Each wall is flat, endless, passes through zero and stands at right angles to its row. A trip goes straight from one point to another. List the walls that it crosses, first one first.

Walls:
(1): -0.09, -0.16, +0.01
(2): -0.38, -0.29, -0.41
(3): -0.25, -0.52, -0.10
(4): -0.53, -0.07, -0.39
Trips:
-0.05, +0.62, +0.64 to -0.03, +0.07, +0.13 -> none
-0.34, +0.12, +0.06 to +0.01, -0.31, +0.25 -> 4, 2
+0.20, -0.23, -0.32 to -0.02, -0.34, +0.22 -> 4
+0.01, +0.36, +0.06 to -0.18, +0.17, +0.36 -> none

Walls:
(1): -0.27, -0.32, +0.34, +0.35, -0.26, +0.17, -0.21, +0.16, +0.59, -0.15, +0.14
(2): +0.23, -0.74, +0.33, -0.25, -0.18, +0.25, +0.09, +0.46, -0.01, +0.38, +0.35
(3): +0.12, +0.16, +0.12, +0.10, -0.18, -0.02, +0.25, -0.07, +0.31, -0.49, +0.15
(4): +0.00, +0.13, -0.13, +0.08, -0.04, -0.21, +0.32, +0.28, -0.27, -0.11, +0.01
Trips:
-0.46, +0.09, -0.04, +0.50, +0.01, +0.00, +0.07, -0.08, -0.44, -0.36, -0.06 to -0.29, +0.08, -0.20, -0.03, +0.56, -0.16, -0.17, -0.22, +0.45, +0.33, +0.00 -> 3, 4
+0.01, -0.43, -0.16, -0.35, +0.01, +0.88, -0.37, -0.32, +0.32, +0.09, -0.24 to +0.41, -0.15, +0.13, +0.29, -0.05, -0.29, -0.40, -0.52, -0.20, -0.40, +0.37 -> 3, 2
-0.14, -0.04, -0.34, +0.53, -0.01, -0.07, -0.44, -0.15, -0.43, -0.12, -0.47 to -0.16, -0.15, -0.13, -0.01, +0.32, +0.18, +0.30, +0.35, +0.00, -0.59, -0.31 -> 3, 1
+0.05, +0.02, -0.15, +0.04, -0.10, +0.69, -0.17, -0.06, -0.89, +0.01, -0.35 to +0.29, +0.39, -0.19, +0.04, -0.08, -0.19, -0.14, +0.20, -0.24, +0.34, +0.16 -> none
